Each row is a point. A path goes straight from each point to the next, and from the last back to the first. The post is the endless flat space through its rows: a point in 2 columns, a line in 3, a plane in 4, and so on, so that a path can go around it. Count how often the path circles the post. Going back the other way cancels.
(in the rows, 128 means zero)

Post:
[[127 150]]
Path (25 x 2):
[[ 87 175]
 [ 87 108]
 [ 86  85]
 [113 155]
 [135 200]
 [171 140]
 [113 118]
 [ 66 122]
 [111 191]
 [155 168]
 [135 136]
 [108 118]
 [117 162]
 [165 198]
 [192 179]
 [159 195]
 [163 148]
 [107 122]
 [ 82 139]
 [131 210]
 [146 160]
 [140 100]
 [125 102]
 [174 130]
 [134 170]]
Times around: 3

Post, 3 rows:
[[ 75 122  55 146]
 [143 123 183 135]
 [143 121 151 109]]
Path (29 x 4):
[[ 70 137 111 109]
 [130 149 147 126]
 [136 115  65 156]
 [ 87 102 100 200]
 [167 119 133 103]
 [157 161 189 141]
 [122 141 158 118]
 [175 136 207 119]
 [115 117  93 145]
 [156  83 181 192]
 [134  81 173 171]
 [158 105  77 129]
 [145 150 116 134]
 [132 133  75  97]
 [113 118 162 209]
 [108 126  60 184]
 [ 75 170 103 134]
 [128 132 120  64]
 [104 161 134 175]
 [121 140  98 171]
 [163  97 125 155]
 [ 80  80 118 156]
 [ 87 119  12  26]
 [171 148 122  27]
 [134 143 156 147]
 [105 138  99 103]
 [ 91 156 164 142]
 [114 134 102 130]
 [145 149 169 102]]
Times around: 1

Post, 7 rows:
[[ 96 137 176 139 108 122  96 143]
 [193 116 124 116 120 146 163 139]
 [137  77 158 121 118 156 115 142]
 [185  71 110 145 118 126 131  83]
 [ 95 162 112 121 120 142 147 142]
 [ 79 145 117 156 151  80  95 140]
 [127  85 143 148 153 128 147 106]]
Path (27 x 8):
[[219  96  92 136 115 148 135 171]
 [168 134 132 133  80 169 140  83]
 [161 118 109 108  93 119  80  84]
 [ 90  80  46 128 116 111 150  54]
 [200  79 151 161  76 124 130 102]
 [118 133  78 123  67 167 113 106]
 [111 127 160 174 167 126 114 137]
 [107 102 118 168 125 121 104 103]
 [200  79 164 153 164 151 158  74]
 [124 163 115 127 108 110 130 112]
 [139  49 213 145 148 128 176  92]
 [125  96 165 187 127 111 139 113]
 [153  10 155 176 168 145  76 137]
 [145 105 156 101  85 184 131 198]
 [165  46 128 141 131 108 151 112]
 [110 160 155 113 120  89  83 116]
 [110 145 195 106 153 192 154 150]
 [171 108 210 129 162 136 159  89]
 [113 143 107 105  75 132 134 131]
 [145  70 108 143 139 119 139 167]
 [173 111 112 166 158 136 208  87]
 [175 115 162 137 175 151 179 133]
 [129 125 120 116  85 160 107 200]
 [105  53  96 149 108 100 118  98]
 [164   7 217 121 137 139 115 120]
 [115 199 145  99  93 162 121 130]
 [130  77 183 152 137 193 132 150]]
Times around: 1

Post, 10 rows:
[[156 134 122 116 105 129 147  86 119 147  99]
 [160  74 153 132 161 152 133 134  64 151 158]
 [101  84 132  42 155 149 111  73 110 125 118]
 [ 95 122 144 128 138 143 155 145  88 127 109]
 [173 165  86  93  72 120 151 123 134 181 142]
 [160  92 160 112 161 132 126 170  94 214 110]
 [129 157 116 103 142 109 134 102 153  77 117]
 [ 82 151 122 196 160 146  84  90 185  47 113]
 [147  90 139 127 156 185 121 106 171 129 122]
 [153 143 136  91 160 175 151  85  84 138 168]]
Path (28 x 11):
[[ 43  65  81  42 154 124  44 123 105  82 185]
 [148 152 126 156 135 166  98 114 115 173 145]
 [137 151 153 103 127 157 138  92 129 144 128]
 [115  89 127 102 126 146 121  44 126 111 135]
 [114 109 141 150 183 150 140 111 183 116  74]
 [155 128 117  77 135 131 192 129  72 133 103]
 [207 155 156 159 166 113 115 204 152 126 133]
 [126 119 157 113 145 174 117 142 158 148 151]
 [122 161 137 124 207 132  85 126 201 145 204]
 [121 136 167 126 155 175 166 154 117 126 151]
 [157 148 147 138 169 244 133  84 157  77 154]
 [144 121 140  95 117 217 124 119 137 159  97]
 [150 110 184  97 169 126 141 174 164 140  56]
 [167 126 148 164 173  98 139 154 149  99 178]
 [191 133 106 159 102 119 167  59  82 141 145]
 [188 161 100 151 115 133 159  93 141 111 130]
 [169  87 158 155 174 172 116 149  78 136 103]
 [ 63  90 152 147  85 229  96  68 155 122  75]
 [194 149 144 102  76 146 163 101  64 177 141]
 [107 121 127 100 116 181 147  82 103 116 105]
 [153  45 130 126 177 133  78   9  30 126 135]
 [186 153 153 143 177 168 165 130 135 224 125]
 [181 107 135 162 146 131 117  65 192 103 153]
 [174 125 185 112 149 205 187 105 111 110 145]
 [106 133 125  61 123 196  80 139 161 183 140]
 [113 100 164 109 125 179 122  90 116 110 152]
 [ 43  98 157  45 186 148 156  93  82  79 139]
 [ 85 120 102 116 164  85 110 100 164  92  94]]
Times around: 2

Post (13 x 14):
[[122 155 117 147 100 147 125 141 187 139 118 133  59 114]
 [107 126 158 125 110 148 108 126 111 163 127 105 160  92]
 [153 122 138 116 118 122  79 137 160 181 132 147 112 117]
 [105 151 117 132 128  80  94 191 109 163 110 137 101 131]
 [157 144 137 100 124 145 164 169  98 112 165 108 153  96]
 [100 166 111 131 134 112 195 175 124 154 173  88 145 100]
 [134 158 125 128 196 132 177 184 113 131  95 127 137 132]
 [187 139 131 119  88 155 139 154 175 106 118 139 137 162]
 [134 158  86 158 155 134 126 105 152 129 107 154 135 116]
 [181 102 119 149  90 149  74 140 124 139 134 110 145 116]
 [103 162 145 130 175  88 165 132  95 127 143 100 110 152]
 [123 140 110 131 156 169  92 148 143 133 126 110 161 124]
 [153  89  91 138 104  89 144 119 181  87 112 112  80 154]]
Path:
[[ 94 115 139 144 137 122  41 175 118 187 122  92 110  98]
 [147 134  77 138 176 163 117 132 132 117 121 148 180  94]
 [ 87 158  81 138 134  77 103 129 125  81 158 133  95 109]
 [157  71 106 149  86 119 158 116 220  87 110 101 121 120]
 [200 111  97 156  75 161 160 128 140  62 123 139 119 131]
 [129 162  74 147  99  92 127 177 121 137 125 148 123 127]
 [196 110 181 112 185 190  80  57 167 158 107 120 119 144]
 [167  49 112  66 133 119 114 147 136 108 140  99 150 103]
 [167 131  79 120 172  44 195 130 145  74 103 124 172 195]
 [223 137 122 145 145 136 148  88 138 168 118 127 156 125]
 [155 145 127 126  91  67 172 161 102 100 190  65 106 176]
 [111 179 148 138 171 112 154 183 127 184 145  88 122  83]
 [125 135 157 154 119 162  97 147 143 105  81 146  73 138]
 [101 138 133 121 163 219  63 229 161 190 134  80  92 115]
 [155 164  82 107 119 211 125 153 159 138 173 125 191  59]
 [121 129 170 119 116 173 147  66 213 144 169  69  80  98]
 [149 167 158  98 192 152 167 186 133 119 144 131 116 113]
 [155 118 145 137  85 132 121  82 127 145 145 141 145 130]
 [165 171 136 151  99 182 133 181 110 169 144 168 201 120]
 [184 140 133 113 106 142 173 135 124 163 166 158 128 115]
 [160 198 125  82 130 150 129 183  68  95 158 120 198 147]
 [192  98 176 118 151 161 126 169 162 146 133  64 144 128]
 [120 131 122 133 156 116 153  64 249 149  73 152  93  87]
 [120 174 117  96 148  92 114 212  88 198 125 131 137 105]
 [ 62 175 110 142 124 107  72 169 133 103  98  96  65 156]]
Times around: 3

Post (17 x 18):
[[123 116 109 103 104 136 121 128 149 136 136 120 158 205 145 133 140 147]
 [177 124  56 149 141 155 101 135 121  96 126 101 100 153  99 162 191 107]
 [145 135 136 112  88 142  89 134 141 116 136  86 131 115 150 133 111  98]
 [134 145 102  69 136 149 130 116 129 158 151 115 118 132 141 164 161  87]
 [114 115  73 161 135 126 127 102 109  98  87 118 161 149 140  77  92 193]
 [188 114 168  68 100 128 115 113  58 119 159 160 133  86 147 112 145  71]
 [153 124 149 153  83 165 123 129 145 185 165 151 122 125 179  65  81 104]
 [165 100 150  87 114 161 143 119 151 110 144 109 144 132 134 137 127 134]
 [123 138  67 120 122 120 129 168 117 130 155 194 112  93  89 123 146 129]
 [ 94  60 117 166  97 137 144 104 207  94 147  88 161 148 181  70 151 121]
 [128 141 114 129 130 126 111 141 169  78  96 121 144 136 107 167 153  86]
 [145 117 128 120  84 161 113 128  88 117  97 143  97  95 134 112 171 149]
 [ 61 135 134  49  95  94 163 126 140 163 171 116 110 134 117  43 142  83]
 [114 158 120  31  99 147 180 144 101 136 204 152 139 130 156  98 122  33]
 [158 137 177 150 100  99 129 170 191  72 153 117  90 128 139 184 159  74]
 [ 93 119 145 152 128 164 115 140 159 130 190 108 138 126 145 124 137 105]
 [116  86 138 124 111 126 155 162  90 166 117 109 154 165 124 126 112 146]]
Path (30 x 18):
[[152 127 136 154 112 150  67  77 174 118 162 161 118 119 143 114 140 132]
 [102 120 173  73  86 138 135 156 104 162 138 163  64 137 124 120 168 123]
 [126  89 119 126  60 143  98 142 152 117 139 129 153 172 199 114 167 120]
 [145  89 126  52 125 125 205 117 177 131  88 134 112 101  71 105 189 159]
 [100 105  85 104 124 148 157 111 147 103 156  70 168 107 147 108 160  86]
 [132  91 117 129 214  93 187 154 103  77 130  87 147 135 125 174 174  94]
 [134  54 157 135 103 108 165 140  55  64  71 126 147 133 147 112 179 117]
 [143 143 145  77 142 115 145 125  33 182  81 101 109 137 109 153 125  78]
 [130 135 125  24 106  75 167 114 143 115 112 145 179  94 153 168 110  46]
 [ 97 102 140 151  29 147 161 131 195 112 101  97 169 180 138  66 121 113]
 [165 109 109 109 154 115 150 104 180 108 139 137 110 166 118 161 185  99]
 [129 150 111  70 123  76 100 143 160 117 110  75 180 180 158 123   7 108]
 [130 140 136  59 141 150  84 129 116 125 156  85 158 136 112 122 103 138]
 [ 85  96 116 185 125 116 151 182 109 130 153 123 158 132 178 156 205  78]
 [ 81 165  92 127  86 137 133 159 201  31 156 118 123 153 174  67 144  64]
 [163  89 124 133 131 166  79 127 115 127 165 165 115  96  82  72 133 137]
 [136 106  78 132 130 155  73 117  73 161  92 126 162  66 132 190 104 125]
 [138  64 115 149  74 118 179 132  25 118  94 110 111 128 105  68 173 172]
 [ 97 172  50 145 110 175  89 138 133 135 210 109 118 185 160 103 193  86]
 [ 60 115 111 137  87 124 191 226  52 135 130 143 100 174 164  93 156 112]
 [146  96  86 155 116 212  83 124 183  98 113 103 108 145 170 161 189 103]
 [188 141 114 120  51 148  87 118 194  97 137 179 126 166 154 101  75 175]
 [123 107 147 157  72 144 150 136 101 147 137 140 126 120 188 136 141 151]
 [182 134 146 179 107 115 171 179  89  94 150  67  87 143 123 118 120  99]
 [108 173 165  58  36 194 128 146 178 154 113  98 123 172 172  86 105 118]
 [163 130  97 102 144 136 100 116 203 110 146 144 120 119 116 149 145  98]
 [171  79 104 215 101 109  67 119 139  58 134 128 137 162 180 141 163 119]
 [143 161 125 114 139 149 141 120 125  64 178 128 149 160 132 191 144  58]
 [ 98  97 145 126  91 118 132 170 112 180 134  89 168 144 105 104 121  94]
 [151  73 134 132  81 111 178  91 130 114 126 132 125 119 169  97 154 171]]
Times around: 2

Post:
[[115 128 128 150 100 118 124 145 153 172 156 194  99 180 136 184 127 169]
 [123 125 192 169 150 103 132 141 142 124 131 142 100 118 152 126 157 118]
 [ 97 139 133 132 135 137 166 125 131  66 164 112 109 136  89 108 133 116]
 [118 129 108 159 114  68 106 216 178 159 158 133 102 139 123 117  90 159]
 [202 106 132 182 127 175 134  73 122 124  61 144 121 132 159 139 113 129]
 [128 136  84  68  70 121 156  94  95  94 108 133 137 132 171 125  97 142]
 [151 106 140 112 104  77 111 108 120 131 146 118 127 153 103 167  73 137]
 [ 82  57 131 133  76  90 160 121 157 146 160 145 120 161 143 150 122 106]
 [134 123 142 150 154 120 100 106 142 120 187 123  79  80  96 125 109 119]
 [139 113 110 112 113 111 137 102 162  82 118 145  93  83 148 167 183 120]
 [155 132 155 126 109 174 128 100 175  95 107 129  73  83 127 112 188  91]
 [113 154 169 186 145 149 129 125 119 141 127 130 133 120 161 160 125  65]
 [ 92  68 137 135  92 114  99  93 113 141  89  73 116 134 164 100 139 125]
 [117 100 151 166 113 126 108 134  97  89 126 153  98 116 164 154 137  96]
 [ 82 102 148 138 130 140 118  89 113 121 116 163 154 160 171 154  65 106]
 [151 190 132 147  93 127 128  84  85 141  84 129 127 152 104 106 110 113]
 [103 163 118 147 133 132 123 104 143  99 152 133 139 176 138  35 113 115]]
Path, 28 rows:
[[154 155 158 173 101  55 132 131 136 111 140 111 152 241 105  89 117 184]
 [137 103 162 167  86 147  95 137  87 137 103 181 107 195 231 130   7 124]
 [117 138 172 153 184 119 132 179 189 134 137 129 107 153 140 154 131  84]
 [ 64  93  61 178 100 163 100  82 103 144 108 190  84 157 189  93 140  97]
 [170 169  93 152 171 112 159 183 184 138 148 143 147 130 117  63 104 143]
 [ 92  73 116 197  78 164 121 116  45 114 102 100 143  95 207  81 128  86]
 [112 116 122 220 102 111 110 142 136 156 112 132 100 148 144 121 158 191]
 [ 95 156 162 189 171 140 109 140 130 166 198  89  49  62 157 130 112  85]
 [129  64 129  85 112  60 149 103 108 126 145 105  93  76 207 133 134 127]
 [ 47  92 163 115  84 167  93 141 101 158 111 140 102 154 166 167 167 102]
 [ 94 122 125 105  40  52 165 157 118 134 146 155 127 180  33 152 176 157]
 [128 138 112 122  86 108 135 138 173 129 183 126 160 160 140 109  72 114]
 [136 147 134 110 104 108 145  74 139 134 121 144 117 131 172 195  94 122]
 [139 106 108 148 114 120 113 137 119  97  64 114 133 144 187  91  75  88]
 [200 195 141  97 159 152 200  85 145 165 161 163 143 145 104 161  87 128]
 [177 153 177 128 149 172 147 164 127 151  78 120 138  98 141 146  98 144]
 [ 72 199  93 147  98 104 137 169 125 142 154  69 128 116  97  75 132 106]
 [167 105 127 159  52  42  97  81  81  84 158 145  81  96 170 191 185 117]
 [139  57 174 128 113  31 138 168  89 123 175  90  64 139 113 194  58 171]
 [ 84  99 167 143 161 127 120  98 103 129 144 114  90 176 100  90  99  99]
 [108 112 152 117 116 132 170 146 154 150 180 142 121 147  38  99  47  55]
 [ 99 137 142 162  65  77 134 164  99 137 145 154 153 132 193 110 190 105]
 [ 92 101 148 184  95  85 102 170 154 123 113 155 109 185  84 197 117 160]
 [ 99 116 146  94  87  80 177  87 181 170 170 120 160 122 195 222 103  77]
 [159 103 136 148 150 137 114  95 120 115 156 230 125 201 185 136  38 183]
 [115  48  62 164  95 108 123 144 157 120  96 136  75 106 125 142 139  78]
 [184 103  74 151  91  90 128 134 154 138  82 194 112 149 138 182 170 160]
 [104 112 148 122 116  78 128 104 129 136 209 154 150 117 127 126 133 123]]
Times around: 5

Post, 17 rows:
[[120 150 131 143 174  85 131 196 125 183 124 154 146 114 114 171 129 162]
 [132 143 124 158 104 116 129 132 159 134 117 124 149 125 176 183 143  98]
 [153 129 159 126 148 107  86 168 150 138 197 148 143 120 142 103 135 120]
 [100 142 151 129 142  97 122 150 165 120 133 108 154 134 101 170 157 136]
 [125 154 117 174 162 123 173  97 179 104 249 161 102  71 115  55  63  98]
 [156 111 116 137 108 125 188 136 153 160 173 107 119 181  95 150 150  92]
 [165 127 152 162 128  91 140 148 140 141  92 135 125  88  97 114 168 134]
 [148 145 162 146 155 133 139 126 124 130 136 149  71  90  85 155 112 133]
 [143 124 137 121 134 132 103 127  99 134 136 102 151 105 105 130 155 132]
 [152  97  96 173 100  85 128 155 161  89 143  83 115 118  94 162 141 171]
 [128 100 119 101 118 109 130 108 124 109  67  99 155 156 194 137 126 112]
 [ 91 122 149 132 109 153 125 141  79 124 135 150 133 151 106 164 127 148]
 [124 109 128  78 147 156  58 164 133 129 158 161 151 100 119 110 162 103]
 [118 137 124 169 168 125 150 101 137 118 179 148  95 112 153 102 148 119]
 [165 115  97 159 156 163  88 130 156  29 141 130 170 128 137 106 139 113]
 [120 156  81  74  68 143  73  84 147 106 156  99 136 156 137  90 152 104]
 [126 171 148 118 145 159 122 157 120 101 161 117  96  87 153 106 148 119]]
Path (27 x 18):
[[208 109 115 153  97  46 107 149  53 188 130  94  97 133  83 140 184 175]
 [ 71 217 160 196 116 106 101 106 145 111 178 135  94 102  88  78 138 149]
 [150 127 188 153 143 100  84 176 171 132 235 122 153 156 136 121  50 145]
 [125 109  86 184 184  67 172 139 192 159 127 122 172 128 129 123 176 152]
 [104  99 170 165 150  63 100 163 166 131 151  96 101 109 105  84 176 179]
 [135 101 181 144  99  85 112 173  94  78  94  98 107 199 133 137  96 164]
 [119  73  81 135 118  92  99  85 191 108 192 157 145 136 136 157 167  65]
 [187 166 119 160 214 103  89 150 171 140 217 135 134  95 160 150 133 137]
 [142 118 112 225 142  61 148  61 171 134  75 142 102 107 125 113 193 164]
 [121 168 103 161 187  34 104 245 203 181 119 178 115  58 148 115 133 180]
 [117  90 102 156 144 106 146 120 149  89 152 133 143 113 140 112 103  71]
 [157  98 129 118 162 127 148 137  65 121 174 153 108 162 125 121 139 134]
 [115 124 140 140  72  99 116 163 121  95 171 133 172 167  60 111 151 125]
 [158 140 116 153 154 135 142 163 197 104 155 169  98 156 170 118  79  54]
 [ 75 102  92  83 189 198  60 117 108  56 173 116  92 132 125 101 139 176]
 [140 111 157 171  97 111 125 114 108 130 157 122 147 140 121  76 131 151]
 [123 131 179 188  97 156 137 199  94 108 143 161  96 159 123 123 161 122]
 [113 168  96 131 105 134 144 158 107  86 181 143  86 152  83 117 100 153]
 [184 139  80 195 109  69 160 115 221  86  81  63 186  52 126 187 150 115]
 [161 103  97 109 132 158  84 110  97 111 163 100 163 120 100  73 177 135]
 [125 102 115 119  83 153 114  60 162  82 123 156 174 153 118 159 169  98]
 [119 190 128 160 115 156 123 144 115 102 206 126 109  95 122 193 163 110]
 [ 94 110  97  71 148 166 144 135 102 142 139 126 125 129 126 158 111  83]
 [140 139 127 150  61 123  95 104 169 126 140  54 162 110  63 176 158  87]
 [123 134  97 112  81  55 122 160 127 141  93 126 126  79 147  94 112 142]
 [136 127 157  95 134 127 157 114 169 127 138 153 136 101 120 111 149  68]
 [137 157 110 160 104 157 131  84 194  56 115 158 141 108  73 158 159  86]]
Times around: 1

Post:
[[ 99  81 172 146 103 102 180 136 158 155 100 176 133 166  89 112 135 162]
 [120  52 151 133 107 123 186  97 159 202 151 143 122 116  99  97 115 197]
 [125 149 112 109 128 164 102  92 105 154  79 121  80 144 124 147 104 108]
 [146  92  77 137 162 158 140 110 174  87 166 112 157 148 172  98 141 128]
 [ 63 138 113 124 113 106 139  91  62 127  90  84 121 120 126 143 126 126]
 [115 105 129 125 180 147 138 119 140  81 156 147 141  66 180  71 131  93]
 [139 101 129 116 142 156 173  85  82 103 181 143 147 136 137  83 165 135]
 [132 119 120 139 110 154 128 116  62 140  80 113 135 116 157 185  92  88]
 [131  55 137 141 132 164 203 112 163 159  96 107 131 122  92  74 165 171]
 [ 97 106 119 137 182 124 105 121  95 132 101 108 115 115 113 194 135 135]
 [113  84 123 107 107 140  89 162  89 120 126 121  78 115 133 154 148 101]
 [145 130 122 129 146 132  67 118  75 135  74 102 156 111 100 142 123  87]
 [137 131 147 150 159 171 142 134 127  79 175  85 141 137 153  88  88 136]
 [147 144 167 143 156 167 148 132 147 129 153 129 135 110 198  95 163 157]
 [133 106 100 180 140 114 138 115  71 187  89 114 107 145 128 116 114 116]
 [135 110 148 171 125 133  91  83  85  81  98 113  85 109 150 176 127  99]
 [142  70 115 120 104  98 186 114 131 144  82 154 140 125 118  86 123 219]]
Path, 26 rows:
[[ 77 151 167 192 145 145 201  59  57 219 116  80  88  65 118  80 123 180]
 [ 95 130 163 190 219 124 126 156 147 121 143  99 127 107  52 168  76 105]
 [136  48 133 210 194  95 136 144 227 184 120 152 121 114  64 150 132 163]
 [139  48 106 134  89 131 147 152  93 135  59 168  77  59 159  82 114 128]
 [141 104 135 148 155 159  79 129 123 116 156 124 104 132 182 116 155 113]
 [130 133 141 150 150 165 117 122 149  82  74 109  92 126 166 124  29 130]
 [ 70 123 155 148 146 181 117 100 169 131 143 131  65  92 198 102 175  99]
 [112 144 137  93 109 141 151 124 109  69 139 141 138 117 168 107 125 154]
 [164 137 169 150 109 182 122 139 102 129 148  98  81 140 122 157  84 168]
 [131 133 160 108 118 138  72 180  78 109 115 152 109  69 192 127 191 115]
 [197  53 184 147 109 184 116 163  75 137 135 101 151 147 126 114 118 171]
 [140 102 195 128  96 119 136 171  69  86 114 114 146 157 117 121  86  94]
 [ 89 218 212 100 162 127 102  48  59 142 102 137 145  93 146  95 115  71]
 [128  57 162 144 181 227 104  77 165 144  89 127  76  67 120 113  92  66]
 [138 126 146 140 129 149 131 113  31 165  90 152 133 150 145  74 120 116]
 [ 96 151 125  79 161 111 140 137 147 161  60 123 164 131 142  61 116 162]
 [ 74 154 113  92 120 157 157 130  87 121 126  92 122 162 217  96  98 166]
 [110  35 164 174 125 143 129 106  88 156  58 180  46 122 100  88 204 137]
 [120  37 110 191 145 145 147 138 145 120 161 104 155  92 106  96 148  41]
 [138  83 121 143 131 178 195  88 179 197  77 127 107 109 105  85 123 101]
 [133  81  68 159  97 118 176  87  95  74 120 107 120 156 119  69 148 184]
 [124  97 108 141 117 129 139 137 152 119 150 115 161 155 140 130  97 175]
 [100 124 142 230 118 107 182 101 101 172 132  66  84 113 121 151  93 129]
 [147 112 128 121 109 112 105  94 125 104  63 168 170  85  92  54 140 105]
 [111 121  96 174 143 188 162  78  63 134  64  61 114 171 154 136 130 190]
 [115  34 181 129 106 199 175 101 159 126 143 181  70 107 210 103 249 172]]
Times around: 0

Post, 17 rows:
[[106 125 177 110 130 108 146  97 115 160 119 138 134 122  99 160 108 179]
 [158 122 163 111 163 175 101 141 143 167 123 158 132 202 136 156 140 177]
 [ 90 181 105 152  79 135 132 170  88 183 154  85 138 102 158 111 130 119]
 [135 126 166 151 141 108 100 176 130 132  92  95 165 104 160 119  99 138]
 [ 84  74 150 149 226 130  97  65 129 143 113 130 147  64  70 178  77 170]
 [ 66 116 161 163 137  47 168  59 113 136 142 131  91 134 122 134  77 142]
 [210  96 130 151 133 106 121 152 141 118 106 117  95 123  61 145 103 163]
 [138 140 106 165 136 143 142 188  81 127 125 116 165 130 142 106 150 164]
 [128 110 114 157 110 135 121 130  85 168 138 135 161  99 156 144 149 124]
 [135 149 114  88 113 107 101 141 117 171 187 130 173 160 122  89 207 119]
 [113 167 163 143 101  91 132 137  78 143 104 154  98 156 149  66 127 168]
 [100 148 158 145 155 148 124 131 136  74  97 164 119 131 131 111 106 100]
 [211 103 127 117 105 110 153 143 144  77 163 130  58 122 107 149  65 209]
 [109 132 137 158 121 143 151  41 147 154 117 111 142 111 186 136 207 136]
 [ 70 156 113 127 124  85 108 159 112 150 105 159 132 118 143 128 148 126]
 [ 68  71  91 139  93 118 152 109 118 181 165  88 129  65 145 118 190 112]
 [144 159 103 109 145 131 105 122 119  90  34 104 175 140 186  95 126 119]]
Path, 30 rows:
[[121  50 150 174 203 159  67  85 174 133 104 125 151 105 107 129  97 164]
 [137  33 111 197 163  96 124 108 124  23 130 160 127  70 102 129 116 102]
 [121  94 128 138 161 140 121 117  80 125 173 113  84 127  42 120 100  97]
 [ 98 152 232 163  77 143 178  98 122 204 146  93  76  92 184 154 100 196]
 [116 174 170 148 106  94 147 141 173 108 158 145  85 155 167 111  73 110]
 [206 144 109 155 141  74 169  93 125 107 103  79 230 124  67 100 219 206]
 [125 122 167 135 109 101  70 153 142 151  87  92 135 150 150 137 119 166]
 [ 88 121 130 149 162 112  94 101  93 134 107 142 155  64  47 153 218 112]
 [142 118 188 165 155 109 123 160 119 138 107 121  86  97 142 108 126 129]
 [116  92  84 169 190 113 163  90 105  97 209 141  73 158  87  81  75  99]
 [ 84 116  65 130 132 112 109 157 159 147 142 176 187 126 139 160 143  30]
 [151 162  96 104  87 113  82 183 149 198 100  66 225 157 115  93 141  43]
 [149 140 160 185 182 152 124 124 127 140 121 148 138  84 154 143 102 199]
 [120  98 142 148 123  28 152  58  95 107 128 148  66  98  98  99 123  99]
 [147 153 139 108 139 133  92 142  85 141 105 125 142 120 130 112 129 179]
 [ 73  78 157  62 153  82 113 139  97 182 157 175 134 107 121  98 163 115]
 [126 104 180 136  86  95 159  87  95 154  86 161 128  79 110 128 139 155]
 [137  39 179 150 153 166  94  61 173 110 125 191 139 101 179 166 128 105]
 [164 145 111 161  75 153 152 138 146 124  78  65 167 147 103  63 191 100]
 [ 94 165  78 154 146  76 141  79 169 151 186 127 103 118 109 143 174 136]
 [174 107 202 152 182 140 146 141 181  87 130 113 132 176 128  78 129 109]
 [118 117 182 154 182  72 132  60 180 130 136  83 132 160 129 113 139 102]
 [ 90 124 152 133  82  85 202 144  78 171 153  92 137 104 165 105 121 185]
 [172 138 157 109 103 106  52 233  96 189  41 171  55 198 127  81  46 116]
 [ 84 149 199 116 182  55 146  53 164 121 152 140 110 109  97 166 126 146]
 [ 73 121 137 151 160  85  73  93 149 133 126 104 162  99 176 126 166  55]
 [ 84 126 101 146  76 110 124 194  97 165 167 122 112 160 194 136 174 147]
 [128 153 150  51 120 138 136 112 108 124 133 151 149 161 189 163 138 148]
 [111  94 207 137 123 134 198 201 113 156 124 136  87 221 191  84 123 142]
 [101 152 130 121 183 117 111  19 173 182 119 138 184 139 100 170 181  97]]
Times around: 2
